Each row is a point. The points of each table are mixes of a few directions, plus a little noise. How many directions does each table use, and how many do they share? Where both have some left over, give the other angles between the two spaces (their principal angles), to ten degrees, smallest first.

First:
[[-0.02  0.05  0.07]
 [-0.18  0.36  0.49]
 [ 0.12 -0.23 -0.31]
 [-0.05  0.11  0.14]
 [-0.03  0.06  0.09]
 [ 0.25 -0.51 -0.68]
 [-0.07  0.15  0.21]]
Second:
[[ 0.03  0.12  0.10]
 [ 0.02  0.04  0.04]
 [-0.06 -0.25 -0.21]
 [-0.03 -0.12 -0.11]
 [ 0.00  0.00  0.00]
 [-0.11 -0.51 -0.41]
 [ 0.16  0.72  0.57]]
Directions: first 1, second 1, shared 0; angles 30

First:
[[ 0.19 -0.08  0.20  0.03  0.02  0.05  0.51 -0.12]
 [-0.50 -0.48 -0.16 -0.05 -0.02  0.16  0.01  0.07]
 [ 0.57  0.73  0.03  0.16  0.00 -0.04  0.01 -0.20]
 [-0.53 -0.51 -0.17 -0.03 -0.02  0.18  0.02  0.07]
 [-0.09 -0.31  0.16 -0.16  0.03 -0.15 -0.03  0.17]
 [ 0.46 -0.07  0.54 -0.25  0.10 -0.45  0.07  0.21]
 [ 0.23  0.55 -0.25  0.39 -0.07  0.42  0.45 -0.47]
 [-0.23  0.08 -0.23 -0.05 -0.02 -0.07 -0.58  0.13]
 [ 0.16 -0.02  0.19 -0.10  0.03 -0.16  0.01  0.08]
 [-0.28  0.10 -0.31  0.04 -0.03  0.05 -0.49  0.05]]
Second, 8 rows:
[[ 0.17 -0.05  0.08  0.06 -0.01 -0.05  0.11 -0.21]
 [ 0.08 -0.02 -0.22 -0.21  0.17  0.08 -0.21 -0.07]
 [-0.27 -0.22  0.46  0.11 -0.28  0.00  0.11  0.17]
 [-0.37  0.29  0.18  0.44 -0.29 -0.15  0.34  0.42]
 [ 0.45  0.30 -0.19 -1.07  0.60  0.43 -0.21  0.44]
 [ 0.12  0.05 -0.03  0.18 -0.02 -0.10  0.12 -0.19]
 [-0.04 -0.13 -0.04  0.24 -0.10 -0.11 -0.01 -0.25]
 [-0.15 -0.22 -0.23  0.24 -0.08 -0.10 -0.23 -0.33]]
Directions: first 3, second 4, shared 1; angles 40, 70
